Rows are points. A path goes straight from each point to the next, and from the last back to the first. The post is the endless flat space through its rows: a point in 2 columns, a line in 3, a plane in 4, and so on, so that a path can go around it. How many times does the path go around the post? Going back the other way cancels.

Post (2 x 3):
[[ 0.05 -0.12 -0.55]
 [ 0.28  0.09  0.42]]
Path (21 x 3):
[[-0.50  0.40  0.08]
 [ 0.18  0.34 -0.10]
 [ 0.25  0.05 -0.48]
 [ 0.99 -0.16  0.38]
 [ 0.21 -0.15  0.39]
 [ 0.00 -0.10  0.35]
 [-0.28  0.47  0.12]
 [ 0.26  0.34  0.07]
 [ 0.56  0.24  0.41]
 [ 0.36 -0.12 -0.26]
 [ 0.05 -0.80 -0.14]
 [ 0.10 -0.11  0.39]
 [-0.34  0.21  0.07]
 [-0.19  0.11  0.12]
 [-0.43 -0.39 -0.07]
 [-0.27  0.12 -0.59]
 [ 0.13  0.45 -0.27]
 [ 0.74  0.19 -0.75]
 [ 0.45 -0.34 -0.25]
 [ 0.03 -0.79  0.15]
 [-0.39 -0.31 -0.22]]
Times around: 3

Post (5 x 6):
[[-0.06  0.00  0.41  0.90 -0.15  0.11]
 [ 0.55  0.10 -0.98 -0.64  0.17 -0.10]
 [-0.26 -0.18  0.55 -0.35 -0.04 -0.38]
 [-0.12  0.03  0.50 -0.65  0.17  0.08]
 [ 0.07  0.02 -0.11  0.39  0.54 -0.13]]
Path (13 x 6):
[[-0.15 -0.47 -0.22 -0.06  0.25  0.04]
 [-0.66 -0.26  0.39 -0.54  0.11 -0.45]
 [-0.76  0.34  0.85  0.31  0.47  0.29]
 [-0.18 -0.10 -0.09  0.11  0.11  0.17]
 [ 0.23 -0.38 -0.24  0.26  0.42  0.26]
 [ 0.60 -0.31  0.20 -0.26  0.53 -0.58]
 [ 0.38  0.05  0.47  0.29 -0.20 -0.28]
 [ 0.42  0.20  0.15 -0.14  0.70 -0.41]
 [ 0.26 -0.18  0.01 -0.41  0.33 -0.25]
 [ 0.47  0.13 -0.02  0.26 -0.21  0.22]
 [ 0.33  0.48 -0.35 -0.11  0.30 -0.13]
 [-0.41  0.50 -0.05  0.03  0.14  0.16]
 [ 0.04  0.16 -0.26  0.31  0.25  0.59]]
Times around: 1

Post (8 x 9):
[[-0.25  0.46 -0.47 -0.32  0.55  0.39  0.03 -0.17  0.70]
 [-0.12  0.13 -0.31  0.28 -0.07  0.25 -0.18 -0.46 -0.31]
 [-0.08  0.38 -0.25 -0.61 -0.31  0.56 -0.15  0.26  0.18]
 [ 0.04  0.20  0.39  0.11  0.36  0.41  0.21 -0.14 -0.30]
 [-0.13  0.17 -0.28  0.40  0.76  0.38 -0.51 -0.07 -0.39]
 [ 0.02  0.43 -0.61 -0.93 -0.21  0.19 -0.04 -0.06 -0.34]
 [-0.06  0.52  1.09  0.00  0.36 -0.52 -0.24 -0.05 -0.37]
 [-0.16 -0.10 -0.17  0.76 -0.03 -0.47  0.89  0.24 -0.05]]
Path (9 x 9):
[[-0.33 -0.06 -0.41 -0.28  0.81  0.09  0.21  0.29 -0.10]
 [-0.44  0.26 -0.03  0.03 -0.07  0.50 -0.03  0.00 -0.08]
 [-0.17  0.44 -0.20  0.81  0.05  0.42  0.42 -0.07 -0.12]
 [ 0.24  0.82  0.10 -0.06  0.18 -0.34 -0.02 -0.02  0.10]
 [-0.11  0.69 -0.21 -0.33  0.69 -0.24 -0.04 -0.10 -0.25]
 [-0.52  0.70 -0.07  0.25 -0.08  0.11 -0.38 -0.16 -0.41]
 [ 0.00  0.86 -0.01 -0.32  0.34  0.23 -0.02  0.21 -0.09]
 [ 0.13  0.21 -0.05 -0.24 -0.17  0.61  0.01  0.26  0.05]
 [-0.03  0.11  0.03  0.27  0.05 -0.22 -0.29 -0.62 -0.41]]
Times around: 1

Post (11 x 12):
[[-0.16  0.22  0.05  0.33  0.08  0.05  0.45  0.50  0.04 -0.20  0.79  0.14]
 [-0.20 -0.03  0.43 -0.06 -0.29 -0.13  0.51 -0.02 -0.30  0.43 -0.15 -0.08]
 [ 0.03 -0.33 -0.02 -0.08 -0.13  0.41 -0.55 -0.73 -0.38 -0.19  0.21 -0.06]
 [ 0.22  0.32  0.20 -0.70  0.79 -0.33 -0.02 -0.05 -0.15 -0.01  0.85 -0.30]
 [-0.05  0.05  0.00 -0.10 -0.03 -0.20  0.03 -0.24  0.17 -0.16  0.65  0.41]
 [ 0.00  0.23  0.51 -0.13  0.36 -0.12  0.24  0.26  0.28 -0.48  0.03  0.11]
 [-0.16 -0.22  0.02  0.04  0.21  0.27  0.44 -0.81  0.16 -0.22  0.31 -0.36]
 [ 0.18 -0.30 -0.22 -0.95 -0.49  0.71 -0.79  0.68  0.02  0.88  0.06  0.36]
 [-0.23  0.54  0.67  0.18  0.73 -0.16  0.52  0.25  0.06  0.24  0.08  0.46]
 [-0.29  0.37 -0.23  0.25  0.47 -0.86  0.25  0.64 -0.22  0.56 -0.72  0.46]
 [-0.10 -0.26  0.11  0.13  0.05  0.33  0.64 -0.34 -0.25 -0.55  0.13  0.47]]
Path (9 x 12):
[[-0.42  0.11  0.30  0.01 -0.04  0.46  0.25 -0.04  0.07  0.09  0.53 -0.04]
 [-0.10 -0.07  0.43 -0.42 -0.05 -0.02  0.40  0.39 -0.72  0.22  0.91 -0.32]
 [-0.28  0.19  0.22 -0.10  0.44  0.62 -0.18 -0.20  0.09  0.20  0.46  0.63]
 [-0.50  0.24  0.52 -0.14 -0.24  0.16  0.57 -0.02  0.20  0.26 -0.02  0.03]
 [-0.48  0.04  0.15  0.15  0.10 -0.36  0.02  0.08  0.37  0.00 -0.78  0.21]
 [-0.08 -0.53  0.26 -0.19 -0.02  0.04 -0.24 -0.07  0.28  0.16  0.65  0.30]
 [ 0.46 -0.05  0.00 -0.05  0.70 -0.22 -0.40 -0.27 -0.41  0.14  0.37  0.58]
 [ 0.29 -0.10 -0.18 -0.22  0.11  0.85 -0.33 -0.42 -0.01 -0.04  0.14  0.21]
 [-0.21  0.17  0.12  0.08  0.09  0.58 -0.11 -0.43  0.17 -0.04  0.43  0.08]]
Times around: 1

Post (17 x 18):
[[ 0.16 -0.10  0.73  0.07 -0.61  0.13 -0.14 -0.35 -0.32 -0.60  0.58 -1.89
  -0.36 -0.16  0.97  0.84 -0.20  0.85]
 [-0.30  0.03 -0.17 -0.29  0.05 -0.59 -0.05  0.18 -0.47 -0.30  0.26  0.13
   0.04 -0.52 -0.14 -0.37 -0.08  0.19]
 [ 0.12  0.22 -0.12 -0.21  0.15  0.33  0.03 -0.03 -0.07 -0.40 -0.20  0.19
   0.19 -0.36 -0.24 -0.03 -0.54 -0.09]
 [ 0.30 -0.32  0.29 -0.51 -0.36  0.24 -0.15  0.32 -0.45 -0.28 -0.20 -0.70
  -0.26  0.54  0.34  0.29 -0.04  0.58]
 [ 0.02  0.05  0.47  0.03  0.30 -0.06  0.03  0.09  0.11 -0.06 -0.10 -0.52
  -0.18 -0.12 -0.70 -0.09  0.29  0.52]
 [-0.19 -0.21  0.13 -0.76  0.22 -0.42 -0.34 -0.40  0.10 -0.05  0.28 -0.43
   0.29 -0.16 -0.20  0.09  0.29 -0.30]
 [-0.47  0.16  0.46  0.14 -0.32 -0.54  0.32 -0.09 -0.23 -0.45  0.30  0.42
  -0.51  0.37 -0.41  0.33  0.02  0.12]
 [-0.55 -0.19  0.09 -0.39 -0.17  0.02 -0.19 -0.32 -0.68 -0.91  0.28  0.50
   0.99  0.30 -0.04  0.16 -0.49  0.42]
 [-0.63 -0.30 -0.18 -0.41 -0.31 -0.51 -0.28 -0.62 -0.69  0.25  0.13  0.36
   0.39  0.24 -0.46  0.00 -0.80 -0.05]
 [ 0.45  0.15 -0.08  0.22  0.10  0.62 -0.66  0.33  0.12  0.47  0.07 -0.19
  -0.41  0.42 -0.52  0.60  1.08  0.32]
 [-0.29 -0.35  0.39 -0.07  0.03 -0.39 -0.51  0.14  0.31 -0.13  0.50 -0.12
   0.44 -0.22  0.00 -0.38 -0.20 -0.10]
 [-0.15 -0.13 -0.21  0.18 -0.18  0.15  0.02 -0.27 -0.34 -0.21 -0.44 -0.14
   0.04  0.19 -0.54 -0.27  0.11 -0.27]
 [-0.45 -0.22 -0.42  0.06  0.38 -0.44  0.37 -0.03 -0.02 -0.14 -0.30  0.10
   0.08  0.00 -0.09 -0.03 -0.38  0.15]
 [ 0.19 -1.06 -0.53 -0.82 -0.71 -0.08  0.05  0.07 -0.06 -0.37 -0.50  0.00
   0.06 -0.36 -0.10  0.16 -0.05  0.90]
 [-0.05  0.02  0.11 -0.07  0.17 -0.43 -0.59 -0.10 -0.04 -0.29 -0.58  0.34
  -0.23 -0.19 -0.35 -0.05  0.19  0.17]
 [ 0.33 -0.38 -0.15 -0.61 -0.68 -0.23  0.09 -0.69 -0.16  0.19 -0.27 -0.27
   0.08  0.25  0.24 -0.19  0.05  0.70]
 [-0.28  0.02  0.68  0.05 -0.31  0.43 -0.35  0.43 -0.51  0.39 -0.15  0.84
   0.31  0.29 -0.38  0.73  1.16  0.16]]
Path (19 x 18):
[[-0.86  0.25 -0.49 -0.21  0.70 -0.40 -0.14  0.06 -0.47  0.17 -0.96  0.09
   0.33 -0.29 -0.22 -0.26 -0.57  0.28]
 [-0.09  0.27 -0.38 -0.38 -0.10 -0.48 -0.50 -0.36  0.06 -0.51  0.56 -0.29
   0.30 -0.13 -0.29 -0.09 -0.01  0.37]
 [ 0.52  0.06  0.58  0.17 -0.34  0.44  0.26  0.31 -0.29 -0.41 -0.17 -0.45
   0.45  0.20 -0.11  0.23  0.17  0.27]
 [-0.17 -0.53 -0.42  0.15 -0.55 -0.31  0.53 -0.43  0.00 -0.33  0.28  0.28
  -0.06  0.00  0.03  0.63  0.12  0.50]
 [-0.16 -0.07 -0.11  0.29  0.40 -0.26 -0.23 -0.10  0.23 -0.44  0.15 -0.10
  -0.02 -0.56 -0.14 -0.22 -0.48  0.41]
 [ 0.22 -0.36 -0.23 -0.28  0.47  0.17  0.21 -0.20 -0.13 -0.03 -0.50  0.05
  -0.11  0.29 -0.72 -0.72  0.01 -0.14]
 [ 0.35 -0.24 -0.33 -0.09  0.01  0.22 -0.12 -0.41  0.01  0.24 -0.12 -0.50
   0.07  0.38 -0.37  0.00 -0.22 -0.36]
 [-0.11 -0.24  0.48 -0.22 -0.51 -0.03 -0.17  0.24 -0.22 -0.11  0.26 -0.29
   0.00  0.04 -0.47  0.42 -0.19  0.00]
 [-0.02 -0.32  0.20 -0.46 -0.07  0.12 -0.07  0.33  0.31  0.46  0.03 -0.51
   0.34 -0.13  0.05  0.01 -0.02 -0.31]
 [-0.68 -0.33 -0.17 -0.34  0.16  0.23  0.14  0.00  0.00 -0.14 -0.24  0.16
   0.21  0.07 -0.10  0.13 -0.12  0.53]
 [-0.05 -0.48 -0.42 -0.40 -0.48 -0.01 -0.02 -0.42 -0.53  0.04  0.17  0.15
  -0.11 -0.58 -0.37 -0.14 -0.31  0.06]
 [ 0.05  0.21  0.26 -0.02 -0.48  0.13 -0.24 -0.52 -0.52  0.08  0.64 -0.37
   0.01 -0.32 -0.32  0.25 -0.58 -0.42]
 [ 0.27  0.08 -0.13  0.08 -0.17 -0.33 -0.28 -0.26  0.34 -0.20  0.16  0.22
  -0.04  0.26 -0.14  0.51  0.27  0.40]
 [-0.33  0.08 -0.13 -0.68  0.35 -0.34  0.18 -0.04 -0.19 -0.21 -0.18 -0.17
   0.72  0.41 -0.33 -0.03  0.06  0.82]
 [-0.61 -0.01  0.19 -0.36 -0.29 -0.62 -0.56  0.30 -0.02 -0.29  0.81  0.14
   0.02  0.22  0.21  0.48  0.42 -0.03]
 [ 0.19 -0.43 -0.19 -0.56 -0.41 -0.10 -0.95  0.08  0.00  0.08 -0.21 -0.38
   0.02  0.10 -0.45  0.70  0.03  0.32]
 [ 0.25  0.04  0.18 -0.19  0.26 -0.44 -0.36  0.12  0.18 -0.18  0.45  0.14
  -0.24  0.25 -0.17  0.56 -0.02 -0.18]
 [ 0.46 -0.30 -0.15 -0.53 -0.18  0.56  0.09 -0.08 -0.05  0.22  0.90 -0.48
  -0.01  0.04  0.07  0.54  0.12  0.20]
 [ 0.11 -0.14  0.13 -0.24 -0.39  0.10 -0.20 -0.59 -0.09 -0.19 -0.10 -0.15
   0.14 -0.12  0.04 -0.51  0.13  0.23]]
Times around: 0

Post (17 x 18):
[[-0.59 -0.04  0.23 -0.10 -0.40  0.35 -0.31 -0.28 -0.31 -0.10  0.26  0.06
  -0.21 -0.40  0.18  0.49 -0.51  0.10]
 [-0.10 -0.20  0.18 -0.63 -0.62 -0.08  0.33 -0.17  0.29 -0.31 -0.11 -0.09
  -0.67 -0.44 -0.14  0.08 -0.24 -0.22]
 [-0.32 -0.05 -0.26  0.27 -0.59  0.17  0.52  0.04 -0.42  0.03 -0.14  0.51
   0.52 -0.13 -0.05  0.72  0.33 -0.09]
 [-0.06  0.64  0.08  0.44  0.57  1.08  0.09 -0.20  0.16 -0.77  0.11  0.22
  -0.43  0.03 -0.46 -0.58 -0.46 -0.48]
 [ 0.32  0.00  0.03  0.58 -0.41  0.78 -0.72  0.08  0.41  0.14  0.27 -0.76
  -0.19 -0.70 -0.46  0.07  0.42  0.17]
 [-0.40 -0.15 -0.07  0.52 -0.13  0.18  0.26 -0.63 -0.90 -0.57  0.01  0.49
   0.15 -0.52  0.00 -0.22  0.20  0.22]
 [ 0.16  0.07 -0.59 -0.02 -0.16  0.42  0.14 -0.21  0.06  0.40 -0.03 -0.19
  -0.94 -0.36 -0.19  0.31 -0.35  0.11]
 [-0.29  0.59 -0.13 -0.23  0.11 -0.65  0.40 -0.84 -0.50  0.00  0.07  0.40
   0.30  0.58  0.36 -0.01 -0.27 -0.54]
 [ 0.12  0.12 -0.14  0.74 -0.38 -0.61  0.24  0.17 -0.69  0.45 -0.27 -0.60
   0.22 -0.04 -0.09  0.29 -0.04 -0.25]
 [-0.14  0.49  0.20 -0.04  0.02 -0.06  0.42  0.00 -0.43 -0.17  0.26 -0.18
  -0.07 -0.53 -0.35  0.11  0.56 -0.89]
 [ 0.07 -0.42 -0.61  0.11  0.01 -0.46  0.02  0.05 -0.52  0.07 -0.06  0.21
   0.28 -0.36  0.21 -0.34 -0.76 -0.16]
 [-0.34 -0.79 -0.42  0.09 -0.03  0.36 -0.38 -0.10 -0.48 -1.33  0.04 -0.34
  -0.49 -0.01  0.45  0.16  0.12 -0.24]
 [-0.18  0.13  0.08 -0.06 -0.12  0.28  0.28  0.16  0.04  0.50  0.51 -0.15
  -0.24  0.16 -0.55  0.35 -0.22  0.18]
 [ 0.27 -0.22 -0.21  0.18 -0.06  0.33  0.25  0.28 -0.51  0.14 -0.58 -0.50
   0.58 -0.37  0.20 -0.03 -0.27  0.15]
 [ 0.39 -0.31 -0.22 -0.76  0.12 -0.40 -0.26 -0.12 -0.26 -0.36 -0.33  0.12
  -0.32 -0.19 -0.83  0.19 -0.16 -0.57]
 [-0.68 -0.29  0.31  0.43  0.36  0.23  0.19 -0.22  0.19 -0.38  0.14 -0.37
   0.04 -0.47  0.53  0.53 -0.64  0.06]
 [ 0.07  0.23  0.06  0.52  0.17  0.31  0.02  0.39 -0.08  0.46 -0.51 -0.01
  -0.22 -0.46  0.36 -0.31 -0.27  0.34]]
Path (12 x 18):
[[-0.08  0.33 -0.03  0.49  0.25  0.27  0.06  0.08 -0.02  0.05 -0.35 -0.17
  -0.57 -0.49  0.11  0.65 -0.57 -0.16]
 [ 0.19  0.89 -0.45  0.04  0.11  0.12  0.29 -0.35  0.06  0.20  0.21 -0.02
   0.26 -0.30 -0.47  0.40 -0.27 -0.22]
 [-0.60 -0.03  0.23 -0.19  0.17  0.14  0.30  0.10  0.28 -0.08 -0.07  0.17
  -0.24 -0.57 -0.30 -0.29 -0.45  0.17]
 [-0.30 -0.02  0.42  0.35 -0.18  0.68 -0.03  0.13  0.14  0.11 -0.27 -0.43
  -0.10 -0.32 -0.36 -0.31 -0.95 -0.04]
 [ 0.12 -0.11 -0.13  0.33 -0.77 -0.01 -0.11 -0.90 -0.26  0.10 -0.22 -0.13
  -0.15 -0.21 -0.15  0.74 -0.39 -0.03]
 [-0.07 -0.15 -0.44 -0.25  0.34  0.46  0.30 -0.45 -0.05 -0.07  0.31 -0.16
  -0.11  0.26  0.62  0.36 -0.12  0.19]
 [-0.14 -0.01 -0.05  0.56 -0.07  0.11 -0.10 -0.05 -0.30 -0.10  0.18 -0.27
  -0.09 -0.18  0.41  0.22  0.31  0.01]
 [-0.31  0.41  0.09 -0.25  0.35  0.91 -0.41  0.14 -0.17  0.19  0.52 -0.14
  -0.20 -0.13  0.21  0.26 -0.40  0.32]
 [-0.07  0.41  0.07  0.24 -0.19 -0.64  0.00  0.11 -0.41 -0.14  0.09 -0.39
  -0.32 -0.39 -0.17 -0.24  0.04 -0.78]
 [-0.46  0.28  0.47  0.05  0.06  0.04 -0.59 -0.02 -0.18 -0.04 -0.11 -0.06
   0.19  0.25  0.19 -0.37 -0.60 -0.24]
 [-0.12 -0.39 -0.28  0.16  0.38  0.17  0.77 -0.92 -0.57 -0.31 -0.28  0.05
   0.82 -0.47 -0.02 -0.12 -0.30 -0.15]
 [ 0.17  0.46  0.39  0.37 -0.03  0.31  0.00 -0.23 -0.37 -0.17  0.03  0.06
  -0.02  0.13 -0.51 -0.21  0.02 -0.42]]
Times around: 2

Post (17 x 18):
[[ 0.17 -0.22  0.10  0.05  0.42  0.24  0.38 -0.42  0.19 -0.16 -0.54 -0.45
   0.56 -0.30 -0.40 -0.26  0.53 -0.29]
 [ 0.17  0.63  0.15  0.12 -0.59  0.08 -0.15 -0.25  0.66  0.07  0.51  0.30
  -0.46  0.59 -0.15 -0.43 -0.64  0.29]
 [ 0.31  0.71 -0.27 -0.02 -0.08  0.27 -0.28  0.39  0.52  0.13  0.64  0.34
  -0.52 -0.23  0.01 -0.04 -0.10  0.27]
 [ 0.23  0.52 -0.56 -0.34 -0.35 -0.31 -0.84  0.47  0.22 -0.08 -0.07  0.45
   0.06  0.29  0.17 -0.44 -0.27  0.06]
 [ 0.35  0.23 -0.17 -1.06 -0.72  0.23 -0.01  0.10  0.15  0.28  0.31  0.23
  -0.33  0.21  0.53 -0.13 -0.23 -0.14]
 [ 0.54 -0.21  0.59  0.24  0.03  0.26  0.06 -0.57 -0.21 -0.65 -0.31  0.42
   0.39 -0.19  0.02  0.37  0.61 -0.11]
 [ 0.41  0.85 -0.08 -0.05  0.05 -0.23 -0.38 -0.25  0.04  0.59 -0.07  0.67
  -0.40  0.04  0.22 -0.66 -0.23  0.11]
 [-0.27  0.48 -0.06 -0.38 -0.03 -0.14 -0.70 -0.19  0.39  0.37  0.67  0.48
  -0.38  0.50  0.18  0.12 -0.13 -0.20]
 [ 0.38 -0.33  0.54  0.24  0.25  0.47  0.25  0.14 -0.39  0.01 -0.80 -0.10
   0.46 -0.13 -0.38  0.27  0.01 -0.62]
 [ 0.15  0.54 -0.42 -0.01 -0.18 -0.24 -0.11 -0.05  0.12 -0.26 -0.02  0.00
  -0.72  0.25  0.52  0.09 -0.05 -0.46]
 [ 0.20  0.99  0.14 -0.13 -0.51 -0.42 -0.15  0.27  0.23  0.63 -0.03  0.12
   0.35  0.47  0.42 -0.02  0.10  0.06]
 [ 0.07 -0.31  0.22  0.42  0.21 -0.08  0.22 -0.33 -0.21 -0.11 -0.04 -0.14
   0.71 -0.60  0.11 -0.08 -0.30 -0.11]
 [-0.41 -0.29  0.64  0.13  0.31  0.17  0.16  0.48  0.28  0.19 -0.41 -0.16
   0.01 -0.28  0.46 -0.77  0.15  0.21]
 [ 0.47 -0.62  0.49  0.34  0.29 -0.61  0.20 -0.01 -0.40 -0.12 -0.19 -0.15
   0.07 -0.28 -0.49 -0.08  0.58 -0.22]
 [ 0.43 -0.56 -0.15  0.58  0.18  0.47  0.05 -0.12 -0.30 -0.01  0.11 -0.17
   0.18  0.23  0.19 -0.22  0.59 -0.26]
 [ 0.75 -0.21  0.26  0.12  0.50  0.00 -0.40 -0.20 -0.24 -0.21 -0.27 -0.68
   0.11  0.02  0.10  0.29  0.03  0.14]
 [-0.30 -0.34 -0.46  0.30  0.77 -0.07  0.49  0.06  0.16  0.34 -0.46  0.35
  -0.08  0.02  0.04 -0.13 -0.06  0.81]]
Path (24 x 18):
[[-0.05 -0.11  1.10  0.14 -0.26 -0.04  0.09 -0.15 -0.13 -0.27 -0.11  0.21
  -0.05  0.19  0.40  0.20 -0.22 -0.68]
 [ 1.05  0.52  0.55 -0.46  0.13 -0.23 -0.92 -0.16  0.41  0.17 -0.21  0.71
   0.60  0.31 -0.88 -0.28 -0.13  0.05]
 [ 0.24 -0.36  0.08 -0.25 -0.19  0.39  0.09 -0.20  0.40 -0.09 -0.55 -0.51
   0.21 -0.22  0.11 -0.02 -0.53 -0.18]
 [ 0.06  0.17  0.14  0.09 -0.72  0.71 -0.17 -0.54  0.31 -0.23  0.27  0.34
  -0.18  0.65  0.91 -0.21 -0.16 -0.45]
 [ 0.19 -0.88 -0.32 -0.15  0.16  0.23  0.10  0.23  0.37 -0.34  0.83 -0.29
  -0.44  0.57  0.36  0.05  0.06 -0.24]
 [ 0.25  0.44 -0.04  0.14  0.18 -0.24  0.27 -0.17 -0.23  0.53 -0.41  0.09
   0.72 -0.10  0.16 -0.32  0.11 -0.59]
 [ 0.23  0.25 -0.57  0.16  0.31  0.07  0.41 -0.47  0.41  0.18  0.01  0.83
   0.27  0.07 -0.13  0.25 -0.16 -0.02]
 [-0.19 -0.08  0.03  0.44 -0.37  0.06  0.18 -0.26  0.43  0.44  0.35  0.36
  -0.12 -0.19  0.67 -0.29 -0.82 -0.21]
 [ 0.36  0.06 -0.49  0.00  0.29  0.23 -0.48 -0.35 -0.14  0.07  0.11  0.35
  -0.38 -0.22  0.26  0.10  0.03  0.14]
 [ 0.39  0.64 -0.19 -0.25  0.05 -0.07 -0.37  0.38 -0.25  0.78 -0.06  0.68
   0.31  0.11 -0.22  0.09  0.77 -0.17]
 [ 0.41  0.86  0.21  0.52  0.31 -0.55  0.31 -0.69 -0.34  0.01 -0.18  0.81
  -0.40  0.49 -0.33  0.09 -0.15  0.35]
 [-0.08  0.50 -0.39  0.34  0.20 -0.47 -0.08  0.39  0.25 -0.13  0.44  0.29
  -0.14 -0.18  0.27  0.38  0.05 -0.26]
 [ 0.13  0.08  0.20  0.52  0.48 -0.68  0.14 -0.79 -0.08  0.00 -0.25  0.22
   0.49 -0.11  0.62  0.21  0.30 -0.22]
 [ 0.25  0.48 -0.15 -0.41  0.09 -0.18 -0.57  0.37  0.14 -0.09 -0.19  0.41
   0.56 -0.06  0.04 -0.04  0.08 -0.10]
 [ 0.13 -0.76  0.12 -0.14 -0.17  0.42  0.51 -0.09 -0.34 -0.31  0.77 -0.08
  -0.48 -0.45 -0.10 -0.14 -0.04 -0.74]
 [ 0.14  0.49 -0.12  0.40  0.00 -0.13 -0.65  0.17  0.13  0.02  0.03 -0.14
   0.12  0.26 -0.58 -0.77 -0.21  0.62]
 [-0.01 -0.27  0.06  0.50  0.00 -0.33 -0.29  0.10 -0.25 -0.24  0.32 -0.47
  -0.09 -0.14  0.24  0.12 -0.05  0.00]
 [ 0.38  0.30  0.38  0.71  0.50 -0.08 -0.06  0.28 -0.17  0.00 -0.21 -0.26
  -0.24  0.18 -0.26 -0.52  0.06  0.32]
 [ 0.65 -0.14  0.08  0.02  0.55  0.22  0.06  0.31 -0.21  0.05  0.17 -0.06
   0.60 -0.03  0.31  0.26 -0.20  0.15]
 [ 0.24 -0.21 -0.52  0.44  0.72 -0.35 -0.49  0.10  0.09 -0.07 -0.24  0.41
   0.32  0.25  0.09  0.21  0.08  0.24]
 [ 0.97  0.23  0.52  0.17  0.24 -0.25  0.05  0.32  0.26 -0.04  0.29  0.01
  -0.32 -0.22 -0.64 -0.69  0.36 -0.22]
 [ 0.38  0.35 -0.05  0.10  0.36 -0.41 -0.10  0.39  0.03 -0.20 -0.20  0.06
  -0.06  0.18  0.28 -0.39  0.13  0.34]
 [ 0.31 -0.08 -0.10  0.19 -0.06  0.20  0.51 -0.43  0.23 -0.37 -0.21  0.28
   0.26 -0.02 -0.36  0.15 -0.44 -0.24]
 [ 0.52  0.31 -0.08 -0.02 -0.22 -0.05 -0.54  0.23  0.26  0.04 -0.21 -0.56
  -0.11  0.42  0.43 -0.11 -0.12 -0.46]]
Times around: 1
